Each row of a before or after table is a point. One or more steps were done to the points. Then noise was added and the rows were shuffled. The steps act on how far a point lies along the listed directions, d1 being the first. Name the steps. A step turns or swaps two directions, mirrors them in a line or flattens them onto one, adds a multiple of one to another, or multiplies one. Angles are multiples of 10 degrees, from the lower direction toward the higher: turns from -170 to 170, lines from 10 to 170 but not 90. Use the fewest steps. Two steps may share a direction if one is a turn and the other turns, adds or multiplies; they go together, in the order done. Otherwise the lowest direction goes first.
In the rows, 128 means zero.

Directions:
(1): [178 129]
(2): [129  78]
Before (13 x 2):
[[ 44 138]
 [ 89  79]
 [142 202]
 [136 136]
 [148  86]
 [155  77]
 [ 57 114]
 [144  77]
 [111 161]
 [148  78]
 [127  81]
 [ 83  85]
 [150 171]]
After, 13 rows:
[[195 124]
 [107 112]
 [100 107]
 [126 111]
 [144 139]
 [122 111]
 [168 115]
 [121 133]
 [102 150]
 [217 137]
 [117 108]
 [169 118]
 [117 158]]
Steps: multiply d1 by -1; multiply d2 by 0.4

Directions:
(1): [ 94 149 107  73]
(2): [150 159  71 147]
Before, 9 rows:
[[133 170 109 147]
 [ 99 177  14  75]
 [133  98 145 141]
 [134 109 131 156]
 [117 148  95 128]
 [183  93 148 169]
 [117 118 116 154]
 [145 155 103 131]
 [162 172  56 172]]
After:
[[127  75 183  95]
 [ 98 116 129 132]
 [100 168 126 107]
 [ 71 155 112  50]
 [127 102 152 139]
 [114 185   7  91]
 [109 146 104 113]
 [115 150 117  99]
 [112 107 142 128]]
Steps: swap d1 and d2

Directions:
(1): [116 134 111 161 225 123 137 123 143]
(2): [110  70  82 135 128 107  70 106  92]
(3): [129  91 163 188 115  75 149 169 124]
Before, 13 rows:
[[116  71  73 168 155  91  81 115 114]
 [126 131 175 120 122 150 169 141 178]
 [122 178 129 141 174 133 153 119 150]
 [118 107 113 118 147 118 112 101 124]
 [145 183 100  52 114 227 116  92 153]
 [131 173 184  97  76 121 179 156 120]
 [111  84  57 128 127 116  46  73  95]
 [138 164 175 136 144 116 160 159 154]
 [136 200  98   7 129 220 125  64 153]
 [134 137 134 163 185 145 158 138 179]
 [138 182 101  88 142 152 134 125 117]
 [155 123 135 146 174 113 169 137 132]
 [130 167 130 120 114 165 162 153 157]]
After, 13 rows:
[[153  84 116 119  99 107 124 123  98]
 [ 90 109 100 148 210  91 116 120  96]
 [105 103  74 144 149 138 101 130 122]
 [113  91 112 139 141  94  79 124 106]
 [126 138  74 102 174 192  96  90 141]
 [157 210 175 104  84 161 176 132 170]
 [115 141  72  63 182 173  96  62 133]
 [100  66 113 137 154 124 101 112 140]
 [112 114  98 123  90 112  86 105 101]
 [136 138 152 104 106 131 145 118 139]
 [129  71 105 129  75 132  87 121 124]
 [129 147  86 100 138 131 111 122  99]
 [160 163 165 117  54 135 169 155 159]]
Steps: turn d1 and d2 by 160 degrees; multiply d3 by 0.7

Directions:
(1): [111 151 110 181 114 155 177 186 119 163 180 162  85 134]
(2): [109 157 134  93 155 194  57 121  83 167 151 113 104 115]
(3): [127 107 151  96 152 113 161 162  79 136  52 127  62 139]
(4): [ 99 136 107 124 116 156 102 177  92  44 110 177 161 139]
(5): [175 128 117 169 153 155 118 135 149  78 117 108  83  46]
Before, 14 rows:
[[143 124 124 108 156 151  96 150 101  82  59 120 104 106]
 [168 118 117 127 121  96 118  74 163  73 117 124 184 114]
 [ 97 143 122 139 122 147 158 162 113 169 119 144 120 165]
 [124 138 138 138 119 130 147 135 129 249 203 102 101 117]
 [134 108 109 145  99 111 187 130 148 130 139 143 115 137]
 [174 124 126 182 129 108 185 117 201 182 179 119 112  97]
 [154 134 142 115 156 112 110  93 137 199 113  83  88 115]
 [ 79 118 143  85 161 182 102 158  56 132  84 141  56 159]
 [ 83 129  89 143  67 111 174 174 106 150 156 168 138 191]
 [149 115 190  96 126  83 115  84 134 154  91  97 127 134]
 [166 149 117 170 147 183 108 139 117 166 202 103  60  69]
 [ 93 129 114 113 117 124 144 182 115 156 182 164 139 173]
 [146 120 115 139 160 153  96 108 119 113 118 116  91  74]
 [108 129 140  89 121 102  89 143  86 139 117 122 146 163]]
After, 14 rows:
[[164 128 147 102 167 165  70 106  93 156 131  77  70  74]
 [116 126 112 136 109 150 169 152 112 153 155 154  88 137]
 [147 126 145 131 161 137 184 155 123 220 134 124  50 118]
 [ 93 137 122  90 132 144 100 151 112 172 191 139 143 159]
 [109 116 167  55 143 130 113 135  68 239 120  94  85 139]
 [140 116 148  85 155  87 128 125 103 155  50 110  95 149]
 [ 87 112 125  84 143 180  49 130  91  51  88 147 150 150]
 [ 78 150  92 125  85 161 116 153  90 182 189 147 127 167]
 [155 127 103 140 131 146  94 148 140  45  84 134 150  98]
 [149 109 116 136 154 132 106 105 129  91 100 115 108  75]
 [ 88 152 121 117 130 174 111 147 100 158 121 137 136 156]
 [176 120 116 171 107  82 188 102 178 115 137 131 142 118]
 [117 126 130 104 109  88  95 131 111 117 123 128 172 162]
 [132 108 179 113 102  69 160 136 119 118  71 138 127 161]]
Steps: turn d1 and d2 by 60 degrees; add 0.3 times d4 to d5; turn d3 and d4 by 60 degrees
